Rows are points. Each copy is the shape, with its points in the same order, stretched, turned, moved and blurred by noise. Say if it was mirrored as well.
In the rows, zero is written as 128.

Shape:
[[104 105]
 [125 112]
 [ 89 167]
 [124 162]
 [ 91  98]]
Copy 1:
[[112 104]
 [129 128]
 [ 66 162]
 [108 174]
 [101  93]]
Copy 1 is: only turned
Copy 2, 5 rows:
[[121  93]
 [134 116]
 [ 63 132]
 [ 96 154]
 [114  76]]
Copy 2 is: only turned
Copy 3 (5 x 2):
[[142 106]
 [125 114]
 [179 158]
 [136 159]
 [159  90]]
Copy 3 is: mirrored

Shape:
[[104 147]
 [120 165]
 [101  97]
 [151  84]
 [162 143]]
Copy 1:
[[ 93 137]
 [ 82 119]
 [142 152]
 [169 107]
 [110  85]]
Copy 1 is: mirrored
Copy 2, 5 rows:
[[146 144]
 [122 153]
 [166  99]
 [113  71]
 [ 84 118]]
Copy 2 is: mirrored
Copy 3:
[[115 142]
 [ 92 139]
 [161 129]
 [147  75]
 [ 87  86]]
Copy 3 is: mirrored
Copy 4:
[[ 95 140]
 [115 160]
 [ 80  89]
 [131  71]
 [154 132]]
Copy 4 is: only turned

Shape:
[[ 85 112 132]
 [152 159 161]
 [ 84 144 152]
 [139 148 135]
 [ 78  99 156]
 [ 93  76 141]]
Copy 1 (6 x 3):
[[139 153 164]
 [ 89  81 142]
 [112 133 182]
 [104 114 134]
 [151 143 181]
 [167 145 158]]
Copy 1 is: mirrored
Copy 2:
[[109  92 126]
 [140 156 174]
 [124  89 161]
 [143 143 146]
 [ 85  88 141]
 [ 74 104 117]]
Copy 2 is: mirrored
Copy 3:
[[ 84 140 131]
 [171 107 148]
 [112 157 155]
 [153 118 122]
 [ 70 133 157]
 [ 59 109 138]]
Copy 3 is: only turned
Copy 4:
[[ 99  92 125]
 [126 175 147]
 [ 71 118 137]
 [123 159 120]
 [ 98  76 145]
 [123  68 134]]
Copy 4 is: only turned

Shape (7 x 4):
[[135 175  73  80]
 [124 137 152 115]
 [ 61  98 134 107]
 [141 103 152 120]
 [131 179 122 134]
 [137  85 130 132]
 [119 132 131 115]]
Copy 1, 7 rows:
[[117 156  33 131]
 [119 120 128 147]
 [ 77  69 100 178]
 [143  91 133 128]
 [102 155 110 119]
 [134  74 120 110]
 [114 112 107 138]]
Copy 1 is: mirrored
Copy 2 (7 x 4):
[[ 83  69  61 128]
 [105 126 132 111]
 [117 133  92  39]
 [141 119 137 115]
 [ 94 145  93 153]
 [165 121 113 104]
 [104 115 106 112]]
Copy 2 is: mirrored

Shape, 7 rows:
[[152 150 141 141]
 [ 43 140 114 108]
 [126 149 136 130]
 [129 126 165 127]
 [169 132  89 151]
 [143 100  92 138]
 [182 108 129  94]]
Copy 1 (7 x 4):
[[178 158 141 141]
 [ 67 187 112 122]
 [152 169 134 136]
 [144 147 171 135]
 [169 120  92 152]
 [138 105 108 145]
 [174 100 148  94]]
Copy 1 is: only turned
Copy 2, 7 rows:
[[124 153 149 170]
 [ 56  93 144  78]
 [107 138 147 145]
 [139 126 169 139]
 [128 157  86 180]
 [141 126  84 152]
 [184 171 113 136]]
Copy 2 is: only turned

Shape:
[[173 164 157 151 145 159]
 [118 116 185 193  95 132]
 [124 169  74 151  81 116]
 [167 126 120 111 135 131]
 [108 122 121  96 131 140]
 [146 139 186 125  82 138]
 [122 120 167 110 147 106]
 [118 164 154 123 140 116]
 [111 115  68 137 149 121]]
Copy 1, 9 rows:
[[129 177 161 135  87 156]
 [114 109 157 130  58 100]
 [121 196 121 135 126  62]
 [139 159 115 110 126 156]
 [125 132 137 145 154 124]
 [180 124 161 113  92 127]
 [121 107 153  95 120 145]
 [118 152 172 102 122 129]
 [ 73 161 104 147 155 108]]
Copy 1 is: mirrored
Copy 2, 9 rows:
[[172 147 171 151 172 138]
 [186  80 176 162  95  82]
 [160 202 108  86 113 106]
 [150 133 122 109 152 159]
 [111 121 154  93 126 145]
 [205  90 189 105 134 117]
 [128  81 150 111 154 106]
 [135 132 165 106 167  90]
 [ 87 161  92 117 112 141]]
Copy 2 is: only turned
Copy 3:
[[138 126 129 127 181 179]
 [ 88 118 222 122 132 142]
 [105 175 117 189  91 133]
 [172 117 110 132 132 137]
 [145 146 114 115 127  84]
 [149 162 201 123 142 123]
 [139 134 151  68 126 129]
 [118 171 131  82 140 142]
 [100 115  72 143  94 112]]
Copy 3 is: mirrored

Shape:
[[101 114 153 167 111 151 186 100]
 [187 122 105 103 119 168 146 129]
 [149 194 125 140 120 155 145  80]
 [ 97 126 141 155 132 112 113  81]
 [100 133 112 179 119 136 111 109]
 [138 107 130 139  88  56 169 141]
 [100 134 182 172 147 141 145 119]
 [112  88 124 100 109 128 143 142]
 [119 137 126  77 116 150  92 171]
 [184 193 141 172 149  74 135 110]
 [174 154 156 154  86 109 144  98]]
Copy 1:
[[108  96 113 114  71 186 118 129]
 [193 112  92 109 140 146 114 126]
 [171 117 114 112  73 123 155  80]
 [ 98 105 123 131  83  94 113 100]
 [110  76 127 146 116 108 132  89]
 [ 75 104  72 107 123 104 135 178]
 [111 104 157 145  71 148 123 137]
 [109 112 107  90 146 147  95 152]
 [137 118 155  87 169 112 115 132]
 [158 125 101 178  75  57 173 133]
 [141  84  97 112  68  88 150 135]]
Copy 1 is: mirrored
Copy 2 (11 x 8):
[[154 136 127 194 124 154 147  97]
 [162 146 141  93 148 168 146 172]
 [136 197 143 148 146 161  85 158]
 [133 115 110 158 103 129  81 117]
 [120 109 108 173 118 139 105 155]
 [205 141  88 148 101  87 123 113]
 [140 121 158 174 140 125 109 101]
 [140 118 115 116 111 127 140 121]
 [103 136 144  82 133 111 121 162]
 [188 160 134 148 156  97  43 150]
 [179 159 145 167  93 125 101 148]]
Copy 2 is: only turned

Shape:
[[161  54 153 114 154 171  92 109]
 [126 111  92 116 121 139 154 154]
 [ 93 119  83 136 120  93 152 123]
 [104 128 114 163  95 142 170 159]
 [125 152 133 150  76 155 111 161]
 [ 97 104 132 101 135 160 127 114]
 [ 98 118 122 140 135 103 154 139]
 [104 124  61 145 123 122 133 122]
 [ 83 138  88 120 120  97 147 172]
 [155  84 145  78 158 130 114 106]
 [151 161 145 163 133 193 116 156]
 [118 125 122 155 132 153  95 165]
 [157 148 151 162  99 174 117 139]
 [ 98 133  89 157  86 110 149 166]]
Copy 1 (14 x 8):
[[170 109 144 125  79 138  68 182]
 [105 145 131 162 114 167 144 165]
 [102 115 121 178 145 151 133 121]
 [112 169 148 199 107 132 153 128]
 [123 197 120 157 108 109 137 125]
 [105 113 139 137  88 135  92 141]
 [109 109 146 170 139 126 133 147]
 [107 143 116 171 138 175 117 117]
 [ 76 140 124 180 158 143 140 155]
 [133  77 128 100 106 139 107 186]
 [141 195 166 114 112 136 118 146]
 [134 179 145 158 128 131  90 156]
 [152 184 140 131  97 119 134 132]
 [105 170 121 205 137 134 152 129]]
Copy 1 is: only turned
Copy 2 (14 x 8):
[[171  59 123 108 150  70  81  78]
 [107  94  97  81 133 127 125 174]
 [ 97  92  71 125  86 151 140 160]
 [139 101 110  89 114 167 179 182]
 [141 113 169  89 104 184 125 166]
 [129  81  83 116 161 149 106 103]
 [104  95  99 139 117 140 165 142]
 [122  96  75 118  89 149 103 188]
 [ 64  93 108 122 122 166 144 188]
 [108  90 102 117 145  79  87  69]
 [181 144 163 116 154 135 115 169]
 [145  88 161 136 136 138 108 175]
 [175 135 163  95 110 147 123 144]
 [107  92 121  96  86 175 158 198]]
Copy 2 is: only turned
Copy 3, 14 rows:
[[217  80 153 132 159 116 176 144]
 [119 122 100 102 105 151 135 151]
 [ 89 122  85  91 138 137 133 101]
 [118 167  54  97 116 147 147 159]
 [161 193  72 117 107 117 112 164]
 [147 119 138  63 143 131 154 128]
 [ 95 124 103  94 145 123 156 142]
 [108 126  83 101 143 156 110 114]
 [ 71 130  89  81 117 126 113 149]
 [161  87 183 117 135 113 166 123]
 [173 190 124 135 144 154 130 206]
 [158 134  99 120 155 119 114 181]
 [184 195 102 141 124 133 133 176]
 [ 99 150  42 107 109 130 117 143]]
Copy 3 is: mirrored
Copy 4:
[[137  37 127 126 142 139 126  93]
 [107 124 133 114  97 169 154 141]
 [ 91 169 120  97  78 142 127 128]
 [ 94 137 150 145  87 129 175 165]
 [123 142 130 185 125 138 153 161]
 [ 79 101 132 113 140 152 138 113]
 [106 148 149 103 100 126 139 135]
 [ 90 159 112 128  65 164 134 111]
 [ 94 182 143 105  93 166 126 156]
 [142  86 117  82 156 147 126  98]
 [141 115 164 202 130 141 191 124]
 [125 125 155 174 108 153 130 128]
 [145 114 135 190 132 121 177 136]
 [100 169 131 138  76 144 140 168]]
Copy 4 is: mirrored
